Every row gives one point. Before rounding, the points of a table are all equally far from one centre. They may lie mostly on one side of it. Where is the centre, to within rounding?

Points, 7 rows:
[[-57  35  48]
 [-15  24 -36]
 [-14  68 -10]
 [-70  19   6]
 [ 27  11  18]
 [-69   9  14]
 [ 22  13  38]]
Centre: [-21  25  14]

Points (16 x 11):
[[ -8 -28 -81  29 -20  -1 -78 -11  15 -16  12]
 [-32  41 -47   2  10  17 -32 -11 -10 -70 -40]
 [-42 -18 -42  17   3  44 -14  42 -58  17 -57]
 [-72  31 -51 -10  18  39 -30  53 -12   0 -48]
 [-24 -29  -3  -5 -32  28  18  23 -47 -13 -35]
 [-70 -16 -12  -1  20  -4 -37  32  30 -29   8]
 [ 54 -34 -80 -28 -15   6 -21  16  -4 -44 -10]
 [-43  59 -74  12  13  -5 -18 -23  11  -6 -37]
 [-12  28  -3  -6  52   1 -46  27   7   8 -40]
 [-35  35 -72 -33  18 -12 -27  28 -72  26 -18]
 [ -4 -41 -80  48  -7  30  12  27  28 -14 -38]
 [-62  27 -61 -34  46  -7 -53  25 -37 -19 -22]
 [-71  38 -68 -40  28   7  -9  36  -8  13 -38]
 [-19 -11 -54  18  52  14  -3  10  61  30  -2]
 [-13  36 -32 -20 -17 -27 -60 -14  -1 -26  29]
 [-70   5 -87  35  30  19 -45  27  21 -34  12]]
Centre: [-13  -2 -56  -3   8  17 -15  16 -12  -5   1]

Points (27 x 24):
[[ -6  29   8   5 -26   4  12  60  14  -4  23 -28  40 -11  -7  68 -47   6
  -14 -37 -71  27 -29  15]
 [ 27   4 -21 -27 -57  54  28  17 -26 -10  28  15 -21  10 -36  31   9  36
   -9 -80 -40  -6  -5  72]
 [  5  -6  34  -2  -8  36 -18  -3   9   1  54  10  12  12 -14  82   6   6
  -43  11  -9  -2 -50  80]
 [ 17  14 -41 -27   5 -27 -17  81  17   1  44  -3   8  13   1  27 -61  39
  -14 -47 -63 -16 -23  47]
 [ 35 -33 -29 -17 -24  -4  -8 -11  11  34  56 -53 -14  -7  -4  35 -19  -4
  -57  -1 -25  -4 -30  95]
 [  4  27  17  -8   3  18  18 -22  57 -37  52 -16  43  37  -4  69 -10  11
  -33 -19 -13 -21 -39  24]
 [ -6 -10 -21 -13 -35   3 -27  33   8 -11  47 -14 -23 -20   5  77 -62  43
  -79 -75 -39  -3 -35  18]
 [ 15  -5 -42  38  -2  -3  -9  11  11  -2  40  -1   4  22 -25  16 -36  24
  -74 -69 -39 -22  21  23]
 [ 36  11 -23 -34  -2  58 -21  44  50  43   5 -34 -38   9   2  71 -21  12
  -79 -25 -25 -21 -23  35]
 [-25 -23  11 -45  22  24  12  -8  52 -32  57  16  20  18 -32  43 -47  26
  -37 -65  -7   7 -27  -1]
 [ 26  -4  57  -6 -16  58 -11   8  -2 -25  14  -1  32  31  12   7  17 -33
  -54 -83 -17 -39   5  39]
 [  3  12 -50   3  -4  51  17  -9  32  -6  36 -27 -18  36  15  24 -39  20
   24 -52 -44 -26 -24  45]
 [ 12 -28   4 -13  -1  -2  27 -48  39   4 -12 -38   0  -5  26  41 -60  10
  -29 -62 -11  28 -10  20]
 [  3 -37  -7 -31  -8  47 -42  -8 -19  -9  25   6 -15   9  33  64 -19 -19
  -38 -22 -57 -12 -24  30]
 [-24 -38  24 -29 -35  38  16  47  38  41  43 -53  18  23   5  48   5  24
    6 -24 -31  23 -10  55]
 [ 28   6 -22  28  12   9  69  35   8 -23  19 -21  17  -1 -18  61 -17  60
  -61 -38 -25 -11  -9  19]
 [ 19   0  22 -21 -18   9   2  22 -23 -19  78 -32 -14  25   9  74 -21 -21
  -59   6 -31  21 -12  31]
 [-43  22  13  22 -14  35  21  19   6  -2  69  -6 -36 -26  12  26 -37  18
  -21 -20 -50   2   7 -13]
 [ -9  13  -2 -45  21  33 -53  13  -8 -30  34 -17   8  13  32  30 -26  41
  -34 -43 -41  50  16  51]
 [-12  -9 -10  -9 -40  80 -15  13 -28 -34  69 -18  -4   7   9  35 -43  -3
  -50 -66  13  15 -39  58]
 [-11   4  -8 -18 -28  16  39   4  -6  -3  28  32  32 -34 -25  -7 -33  51
  -89 -45 -38   4  24  22]
 [-50  -6  15 -51 -46  25 -24 -11  16   3  21 -61 -40  16 -26  34   0  12
  -73 -85  -9 -33 -17  31]
 [ 12  33 -24 -63  17   5  31  20   4  13  24 -51   4  71  -8  37  11  43
  -53 -53   4 -30 -39  21]
 [ 32 -18  36 -36 -11  46   6 -13  24 -36 -25 -36  -7  21 -53  27 -79   1
  -39 -51 -29  25 -21  54]
 [ 23   2  27  -4   4  43  20 -10 -22 -14  57 -62   2  32  -3  82   7   9
  -48 -23 -15   4 -61  28]
 [ 23   4  13 -15   3  43   2  11 -22 -46   7 -17   4  29  16  41  -3  11
  -61 -39 -67  -1  20  94]
 [ -8  40  23 -16  -7  73 -21   8  42  -1  37 -17  -3  29  -3  46 -14  28
    1 -19 -22  52 -12  60]]
Centre: [ 12   3  20 -27 -12  20   3  24   9  -2  22 -23  -4  -6  -4   8 -22  24
 -36 -38 -14 -16 -26  37]

Points:
[[-16 -80  33 -41 -39  31   7  11  -9  10   4  18  25 -32  28   6  28  12
   21  30  49 -27  12 -67]
 [ 23 -31 -17 -36   0  49 -22  13  20  17  42 -14  25 -18   7  36   5  11
  -46   8  45 -63  42  45]
 [ 27 -60 -27 -17 -15   8  12  37  -2  33  -5  16   0   1  28  76  16  10
  -24  14  37 -18   1 -82]
 [  8 -46   0 -63 -12 -20 -31  26  12  -8  39  29 -37  -6  41  37  19  35
  -33  18  53 -11  37 -39]
 [ 34 -42 -27 -35   4  -4  -6  -8  28  48 -12  -6  71  -5  24  95  24  41
  -53  14  63  14  31  16]
 [-14   0 -30 -63 -18  14 -18  24  23 -14  45  29  58   1  29  46  19  27
   -6  -4  86 -34  61 -27]
 [-15   8   6 -47 -24 -21 -37 -19   9  16  76  28 -12 -19 -23  74   6  31
   -1  18  43 -48  -1 -50]
 [ -3 -50  51 -44  42   5 -40 -27   2 -10   2  28  36 -20  32  52  21   8
   15  43  89  21  21 -64]
 [ 48 -21 -26 -46 -11  -1  -6  14   2 -30   0  59  27 -20  -9  62  53  27
  -11  46  55  -8  16 -35]
 [ -4  -6 -11 -18 -46  81  42 -15  14  42  33  11  -8 -40  41  37 -11  39
  -12   8  20  18  19   8]
 [ 25 -26 -17  -9 -18  24  12 -23  27  35  20   7  -7  36 -20  63 -30  35
    8  28  39  21 -30 -90]
 [  1  32   0  -2   0 -13 -35  41 -11   1  42 -13  34 -21  39  74  65 -10
  -24  23  73 -30  24  -9]
 [ 38  -1 -24 -48  -2  10 -15   8  19  26  62 -10  26 -31  18  38  63  53
   11  68  85 -36  13 -32]
 [ 47 -21   4 -56 -24  26   7 -31  24  39  47  34   3 -62  23  90  21   5
  -24  16  57 -30  -1   6]
 [  2   6 -23 -42 -12  11 -39  50  -9 -20  42  24  29 -37  52  40  -6  12
  -12 -23  52  -8  49 -14]
 [ 41  -2  43 -25 -10  24 -76 -55  -4   9  11   7   3   2 -20  88  30  37
   14  37  42   2  -3 -44]
 [  3 -14  39 -26  23 -49  -3 -25 -14  24 -14   8  32 -69  45  52  36  46
  -36  46  92   4  23 -44]
 [ 29  -7  18 -49  -3  12 -23 -21  28 -26  47  38 -13 -15  16  58  64   0
  -41  39  46 -65  16 -16]
 [ 10  16   1 -38 -13  11   7   6 -17   5  42  38  24 -36  33 -29  25   0
   39  -1  16 -35  63 -32]
 [ 36  24  -9 -64  55  43 -27  27  36  11  75   7  11 -14  62  24 -11  35
  -31  12  62 -13   9  -9]
 [ 18  24  23 -94   9  61 -36  11  18  27  37  43   5 -26  20  42  33  27
   22  23  60 -15  30  -7]
 [ 28 -11  -1 -20 -56  19 -52 -22  33  13  14 -19  -2  -8  16  88  16  51
  -42  -5  36 -36  39 -73]
 [ 29 -41   9 -73 -34 -15 -14  -4  -4  28  21  24  22 -47 -20  48  60  42
   -9  64  52   9   2 -53]
 [  4 -17  -8 -50   5 -15  -1  34  40 -33  11  17 -18 -28  50  51  -7  -6
  -40  45  48 -16  44 -75]
 [ 33  35 -24 -31   6 -16 -38 -23  19   7  82  40   4 -23  16  55  39  36
  -10  64  70  -3  39 -35]
 [ 49  15 -44 -56  25  22  13  -6  36 -17   9   4  23   1  23  66  35  28
    7   4  44  -1  48   9]
 [ 24  13  11 -42  -6 -12 -43  31  59  66  24  -2  16 -14  30  25  68  24
  -49   8  76  -6  -2  22]]
Centre: [ 12   9  21 -23  -8   8  -9 -15  17  25  14   5  43  -2  27  24  -2  17
 -25  35  30  -6   7 -30]

Points:
[[ 74  -7 -57  15 -23 -24  12  53  51  -5   9 -39 -10  39 -23  -2  35 -38
   -5 -32  -5   4  -5 -24]
 [ 36  -6 -54  -8 -55   9  41  21  66 -40  16 -46 -16 -19  20  -8  20 -31
   10 -23  19   4 -12  -8]
 [  5  23 -43  25 -11 -11   3  18  62 -16 -11 -52 -26  37 -50 -43  32  -4
    0 -21  19  -9  -3 -34]
 [ 21  20 -21  32   5  21  37  13  23 -34 -41 -76 -21  12  -1 -10  36 -20
  -46 -36  23 -19  22  -8]
 [ 24  25 -59  17 -14 -51  50  31  33 -39  13 -72  -7 -19 -18   1  -5 -20
  -12 -44   2  -7  31 -45]
 [ 24  23 -70  26   3 -45  32  52  52 -62  35 -45 -16 -21  -5  -1  23 -29
  -18 -43  26 -15  23 -77]
 [ -4  14  12  49  36  -2  11 -16  55 -44  -4 -47  -3  -8 -12 -11  17 -29
  -33 -56  36  17  12   7]
 [ 24   9 -25  63 -32 -23  21   9   1 -64  29 -60 -55  13  12  14   1  10
  -36 -49 -19 -28  12 -17]
 [ 65 -17 -35   6 -16 -23  55  -1  17  -3 -21 -58 -53 -35 -13  -2   2 -34
  -32 -30  22 -13 -14 -26]
 [ 15 -16 -43  41 -25  18 -14   3  35 -58 -27 -72 -57 -30   9  17  15 -27
  -55 -44  10  -4 -30 -41]
 [  4  14 -68  45 -20 -18  -4  37  33 -18  -9 -76 -47  24  16  -7  20 -18
  -49 -38  24 -25   6 -10]
 [ 47  49 -68  45 -10 -18  12  29  35  -3  13 -65 -50  -3 -19 -36  -5 -38
  -14 -18  38 -19 -38 -41]
 [ 67  52 -52  54   8 -18  31  37  31 -30 -35  -7 -51   7  38 -15  40 -60
   -6  -8  35   0  31 -41]
 [ 31  18 -84  20 -44 -18  32  25  23 -41   1 -65 -10  14  -1   6  -5 -55
  -31   0  54 -27  15 -42]
 [ 49   7 -26  -1  -4 -22  77   7  49 -48 -18 -40 -72  14 -17   0   3 -31
  -14 -22  19 -35  31 -23]
 [ 16  16 -50  33 -30  26  38  26  26 -39 -37 -57 -56  -6   5  53 -11 -22
  -20 -14   9 -27   0 -11]
 [ 17 -45 -51  25 -24 -53  20 -11  16 -45 -33 -42 -63  22  20 -15  13 -44
  -32 -26  24   0 -13 -28]
 [ 61  -3 -53 -19 -22 -14   3  62   6 -37 -18 -44 -43  16   0 -49   3 -63
  -19 -22  18 -26  27 -36]
 [ 33   2 -26  41  -8 -11   2  66  12 -95 -32 -43 -60  -4  14  26  34 -35
  -25 -24  18 -37  22 -27]
 [ 40  34 -25  20 -25 -16  29  50  53 -46 -19  -7 -38  33  17  22   4 -31
   11 -56  20 -25  10 -19]
 [ 43   0 -43   5  38 -22   6  33  33 -35 -36 -44   1 -27 -28 -15  -2  -4
  -57 -53  25 -35  12 -19]
 [ 65  25  -8  29  -9 -16   8   5  25 -24  17 -40  19  28  24 -18  41 -19
  -48 -70 -14 -13  -8 -31]
 [ 10  17 -88  38 -21 -35  26  27   6 -31 -19 -47 -36 -17 -26  23  12  -1
   26 -27  14 -22  10 -31]
 [ 12 -31 -27  36 -49   1  31  38  46 -21  -7 -38 -13  -6  23 -23   9 -37
  -20  12  32 -54  -3 -45]
 [ 39  43 -50  14  -7  23  19  36  25 -38  29 -24 -73  -2   3 -25  10 -27
  -48 -31  43  34  -8 -12]
 [ 14  34 -63  30   2  27  26  20  58 -32  23 -42 -42  10   5  -7  43  -1
  -11 -22  28 -25 -58 -14]
 [ 26  51 -44  22 -19   6  26  21  23 -36   3 -64 -83 -31  19  13   1 -39
  -23 -16  47 -67  -2 -41]
 [ 14  26 -39  20 -25 -66  18  15   4 -18  18 -57 -28  13   6  15  21 -26
   18 -39  58 -27  15 -12]]
Centre: [ 36  10 -31  16  24  -9 -20  -7  26 -38  17 -25 -29  -6  12   7   6 -35
  -8  10  -2 -16  10 -34]

Points:
[[ -5 -45 -28  12 -43 -15 -43 -19 -39  56  18   7  -7  36   6  40  45 -72
  -35 -39 -11  25  21   3]
 [ 29 -49  -6 -17 -19  -1 -26  17 -14  53  40   1  15   4   6  32   2 -52
   -9 -62   3   2  -2 -33]
 [ 16 -43   4  27 -38 -25  10 -13 -55  23  31  18  39  31 -18   5 -22 -49
  -54 -59  47  51  14  62]
 [ 30 -47  32  -9 -30 -11 -33 -42  11  37 -18 -13  -9 -13 -67   7   8  22
  -84 -78   3  29 -34  21]
 [-30 -62   2  -9 -55 -25 -20 -23 -50  40  58 -26  18  11 -35  20   8  17
  -10 -90  -4 -18  17  -5]
 [ 23 -28 -38  19  16   3  -5 -32  19 -28   2 -17  14  -5  -7 -17  47 -15
  -53 -68  39 -26  20  -6]
 [-42  38  51   6  -3  16  -7 -73 -34   8  37  20  37  11  -4  17  16  -2
  -51 -68 -16  17  16  38]
 [ 23 -60   3   1 -91 -80 -56 -18  -2  33  62  31  17 -11 -39  31   2 -47
   -1 -48   4 -10  -2   4]
 [ 19   0  30 -38 -45 -15 -26   1 -27  -6 -12  26  41   1  18  -4   5  -5
  -22 -69 -45  21 -23  12]
 [ 45 -18  27 -11 -11  -5  13   2  -3  13  32 -15  27  14 -54   4  -8 -58
  -39 -95   1   2  20   8]
 [ 32 -38   8   7 -18  19 -51  24 -37 -10  34  27  19   6 -35   9  32 -56
  -19 -23 -44 -16  -9  33]
 [ 23  -9  29  -5 -15  -8   1 -45  11  37  13  35  64   0 -36  -1  35 -12
    4 -48  20  42 -39  -1]
 [ 36 -27 -23  18  -8 -21 -41  12 -43  58  29  53  38   5  -8  -2   5 -62
  -42 -37  15  41 -20  16]
 [-19 -65 -43  -4 -46 -10 -50 -33  33   6  11  19   7  32  12 -14 -19 -19
    9 -57   2 -15  20  26]
 [ -9 -33  16   3 -49 -19 -29 -24 -20  34  -2  -8  47 -22 -31 -16  29 -56
   16 -50 -30  56  10  15]
 [  6 -52 -24 -47 -52   9 -33 -45  12  21   4  36  26 -23 -25  33 -45 -40
  -22 -47  -6  -7  31   4]
 [ 21 -49 -35  40 -60 -60 -78 -18 -18  47  49 -39  -2  29 -38  49  15 -28
   13 -63   8 -35  12  46]
 [  6 -57 -19  -7 -48  19 -37 -27 -37  25  41  -9  -3 -26 -36  18  59 -31
  -49 -18 -12  22 -30   5]
 [-25 -11 -22 -19 -51 -39 -65 -26 -15  15   9  14  28  15 -70   2  53 -45
  -66 -26 -14  18  39  23]
 [ -8 -15  49   6 -34  -2 -22 -19  22  52  44   2  31   0   8 -14   5  32
  -35 -74  -3  38  12 -11]
 [ -5  -5  14 -13 -28  -1 -52  26   4  59  61   1  12 -16 -36  13  -6 -75
  -31 -26   3 -17 -21  60]
 [-41 -30 -10 -20  -6   1 -20 -16  38  42  39  25  49   6 -14  -5   7 -46
  -39 -56  15  -9  -6  18]
 [ 22 -66 -14  35 -23 -37 -18  21  -9  34  24  11  25   0   0  39  62  21
   16 -78 -24 -26  -4  64]
 [ 26 -68  64  35 -30 -24 -36 -27 -34  12   1  38  30  27 -50  69   6 -52
  -13 -47  24  30  -2  43]
 [ -5 -54  10 -23 -21 -43 -57   2  35  33  35  62 -21   3  -1 -18  39 -21
  -12 -49 -15   6 -10  15]
 [ 21 -37 -18  -7 -34   1 -25 -16 -38  39  55   6  57  35 -20 -30   1 -19
  -55 -42  19 -41  11  24]
 [  5 -34 -19  23 -31   9 -35 -15 -41  66  21  17  39 -27 -13  -3  25 -37
   16 -23  23  38 -41  11]
 [  1 -42  13  -5 -29  -9   1 -42 -34  40  15 -11  46  57 -28  32 -12 -36
  -43 -75  42   9  -4  -8]
 [  0 -69  29  25 -47 -14 -62 -31 -15  28  39 -15  47  -5 -45  11  49  28
   26 -10   7 -20 -27  17]
 [ 22 -13  56  28 -58 -30 -52 -40  22  29  79   4  39  11 -23  40 -18 -59
  -43 -33  13  34  -3  45]
 [ 25 -55 -30  23 -35  -5 -56 -18 -42   6  38  20  45  10 -29 -22   2  -7
    9 -23  54  11 -33  63]]
Centre: [  9  -8   4  22  -5 -54 -21 -34 -17  16  12   0  -4 -12 -20  27  -8   1
 -24 -17   1  -5   9  33]

Points:
[[-19 -15  46 -19   6  10  19   5  25   0  43  26  35   9  -5  -2  11   4
  -73 -22   5 -51 -55 -34]
 [-27 -64  21  22  65  80   3 -12  17  -7 -11  17  19  46  -5  11  25  -1
  -41 -42  36 -45 -29 -25]
 [-28 -45  46  39   2  57  -7  22 -33  -2   1  44  34  -2  34  16   5 -10
  -32 -11  19 -70 -66  16]
 [-15  -5   9  46  15  57  38 -19 -13  12   6  48   8  40   3  23 -18  33
  -50 -38  29 -75 -44 -15]
 [-12 -23  12  41  45  73 -21   3  31 -36  -9  19  67  54 -11 -14   8  12
  -62 -32  20 -58 -41 -26]
 [ -3 -27  14   2  -5  50  44  -4 -22 -14  35  36  36  54   5  25  11 -22
  -45 -16   4 -51 -66 -18]
 [ 18   9  50  20  37  36  39  -1  11   1  13   9  83  53  -2 -22   6 -12
  -41 -42  38 -33 -33 -24]
 [-16 -68 -17   9  37  59  -8 -38 -15  10  24  42  28  32   0  -3 -12  34
  -34 -22  43 -58 -10 -12]
 [-19  19  19  33  48  67  37   0 -18 -22   5   5  36  49  23  13  23 -29
  -60 -38  26 -58 -54 -19]
 [ 10 -39 -14  15  17  35  33  29   9   4   0  39  50  40 -14  18  30   9
  -74  -6  53 -41 -53 -33]
 [-18 -35  24  56  10  19   3 -17  15   1 -18  -4 -11  22 -46 -21 -14 -14
  -33 -37  54 -38 -77 -14]
 [-32 -17  22 -18  16  57  -5   8 -17   9  34  32   1   0   7  24   6 -45
  -27 -38  56 -53 -43  22]
 [-24 -31  45  26  32  35  17  -1   9 -10  35  44  35  49  -2  20  -8  34
  -51   2  42 -65 -13 -29]
 [-11 -21  22  22  13  20 -13   0 -25  24  15  10  17  49 -11   1  29 -46
  -67 -38  37 -50 -52 -57]
 [-38 -23   6  37  22  46  42  -7  -6  30   1  66  42  18 -16  -8   7  23
  -41   3  52 -57 -33 -12]
 [ 14 -31  15  66 -10  58  25  19   3 -28  41  -2  40  17 -50  18  30  -5
  -66 -41 -10 -27 -25  -9]
 [-47 -39   4  66   7  35   2  22   3 -17   1  37  59  24  -6   8 -36 -46
  -63 -45  25 -15  -7 -11]
 [-21 -46   8  34  17  83   4  -7  14   1   0  12  28  -2 -29  10 -27  22
  -75 -25  67 -26 -34   8]
 [-49 -43  34   8  51  68   0   9   3 -15   0  25  17  57   7 -35  18  -5
  -34 -19  70  -3 -38   2]
 [ -5 -51 -14   7  71  50   8  19   7 -12  44  28  47  20 -45 -33  -5   9
  -48  -4  22 -30 -18 -35]
 [-47 -10 -13  33  45  43   5   0  19 -21   6  64  33  22  -6  28 -21  13
  -77 -22  18 -54 -31 -27]
 [-13 -17  16  30  61   9  15 -20  -5  -9 -12  25  43  39  17  -9 -36  30
  -29 -26  64 -68 -31 -32]
 [-37 -17   5  38  43  69  25  -3  13   3 -41  22  26  44 -11 -23   7  41
  -17 -43  34 -51 -32 -63]
 [-50 -22  10  44  -2  64  26   0   4 -17  -3  29  68  20  11  -3 -16  10
  -48 -34  28 -37 -63 -48]
 [-43   0  11  11   2  68  26  10  -5  -9   7  37  40  59 -11   4 -24 -10
  -45   6  53 -61 -34 -41]
 [-31 -29  44  33  20  33  33  20  33   3 -24  -6  32  44 -19 -43 -28 -18
  -22 -19  24 -47 -47 -54]
 [ -9 -55   8  -2   7  65   7  -5  23  22  37  21  33  41  14 -24   4  -3
  -68 -30  32 -50 -45  -1]
 [-10 -28  28   7  28  42   3  -4 -10 -21   5  22  64  17  19  43  16  -9
  -95   6   8 -55 -37 -31]
 [-17 -18  47  58  10  34  -5  11  17 -41 -12  20  12  36  -4  24 -15 -15
  -42  -6  34 -60 -82 -15]
 [-15 -55  32  13  26  26  44  34  23   1   7   3  31  48 -35  19   3 -34
  -16 -59  23 -36 -14 -38]
 [-50 -78  35  25  20  40  20  -2  34 -15  -4  23  41  39 -20   0  13   4
  -58  -6   5 -62 -21  -1]]
Centre: [ -8  -5   3  17  13  28  -6  15 -13  -7 -12  -1  19  16  -3  -4   6   8
 -22 -14   5 -19 -11  -1]

Points, 30 rows:
[[ 23 -35   0  23  55 -36  37   2   6  11   7  28 -31 -10   9  24   1  23
   27 -79  19  53  -2  14]
 [ 26 -17  32 -23  19 -57 -33  14  27  25 -30  25  -2 -23  14  14 -24 -16
   40 -46 -15  68  12  36]
 [ 13 -16  -5  11  60 -16  11 -17  -1   3 -25  32 -14  -1 -22   9 -28  -5
   18 -64  44  21  -5  32]
 [  6  19 -26 -14  43 -22 -10   5  -7 -48  10  10  -2  11   7  33 -26 -27
   38 -49 -32  95  15  17]
 [  7   6 -18  -6   6  20  -5  32  17 -29 -30  59 -50  12  23  37  13 -22
   55 -47  31  37  24  20]
 [ 11  -3  17  -5  50 -32  -5 -20  -3 -32 -13  53  18  27 -19   7  -5  16
    6 -44  -2  68  13  51]
 [ 30  -8  16  11  43 -30 -46  -5  43 -18  -1  26 -20   8 -10  30 -44  19
   19 -57   9  63  -4  23]
 [ 49  15 -22  -8  25 -29   1 -58  17 -25 -43  20   0  22  12  76  -1 -12
   16 -54  18  52  18  19]
 [ 23 -60  16 -19  25 -34 -23  -6  41 -15  -2  10   4   5 -30  22 -18 -28
   34 -47  10  35  15   5]
 [  1   1  -3  23  27  13  23   6  22 -28  -3  31 -30 -34  39  27 -28   5
   20 -45  28  67  52  19]
 [  8   7  12  11  51   1  44  -3  31   0 -38  28 -24  27  -5  -8  -4  27
  -11 -90  13  62   4   9]
 [  9 -31   1  -1  14 -28  58 -10  34   9 -32  17 -22 -10 -15  61 -22 -13
   27 -54  17  39  19  27]
 [ -2   8 -36   4  51 -28  36 -21  25 -38 -43  27 -18  32  14  43 -26  12
   -9 -30  -6  58  47  18]
 [ 48  18 -18  -2  36 -58  -2  41   1 -25 -18  48   3  -4 -12  23 -28 -12
   18 -54   5  39  37 -26]
 [ 59 -28 -27  -6  41 -35  27 -17  15 -28 -15 -15 -41  20  18   2 -11  45
   20 -49  13  72 -18  52]
 [ 42   3 -13 -13  38  15  11 -19  11 -40  -4  31 -45  17  27  27 -23  -5
   12 -89  25  46   1  -6]
 [ 13  -9 -13  33  48 -15  17  22  19  -6 -11  26 -31  36   9  19  16  23
   40 -64  15  65  57  -4]
 [  8   6  -7  -5  47  -2 -11 -10   2 -19 -37  38 -10 -13  43  31 -24   7
   68 -47  33  26   8  25]
 [-15  -1 -44  -2  53   7  -8  29  16  -4 -32  40  -4  47  23  25 -28 -21
   35 -34  16  73  21  11]
 [ 36 -25 -37  29  38 -33  -5  -8   4 -20  17  28  -5 -16   1  25 -37  23
   48 -59 -11  67   5 -11]
 [ 20 -31  10 -19  31   0   5 -15   0   5 -36  27 -18   3   3  12 -54  25
   44 -38  -9  68  23  27]
 [ 41  -1 -15   7  67 -17   2  52  13 -27 -47  27 -45  -9  17  19  -2  12
   19 -40  27  76  -5 -22]
 [ 23 -26 -43  -2  22   0 -10  15  14 -31 -28  22 -32  -2  38  31 -22  76
   18 -14  -6  36  29  -3]
 [ 23  16 -51  16  19 -22  -6 -11  -7   5  -9  47   0 -11   4  33 -30   5
   27 -79  -9  43  45   6]
 [  7  13 -21   1  13 -49   8 -35 -14 -15   0  -9 -16   2 -23  20  -3  -9
    3 -93  -4  89  10  38]
 [ 35  -7 -30   1  10 -34   5  31 -10  -7 -21  72  -8  -4  -8  26 -41  -4
   31 -60  -9  54  29   3]
 [ -5 -27   7   2  44 -37   3   7  14  -3  -7  37   8  -5 -15  61 -18  -5
  -40 -45  20  55  -1   2]
 [ 14 -25  37   3  32   0  16 -12  29  13  10  58  -8 -14  -5  36 -13   6
   33 -58   9  29  15   9]
 [  0  -3 -14 -18  43  -8 -50  13   2 -11 -48  51   2 -15   2   2  -6  21
   56 -44  14  50  10  19]
 [ 30 -46 -12   2  21 -17 -40  13   6 -23 -26  34 -28   2  -2   0 -26  -9
    4 -17  39   9  38  13]]
Centre: [ 17  14 -17  -5  -5 -23   9   1  24  -5 -10   6  -7   7  16   1  12   1
  10 -17   5  47  -8   1]
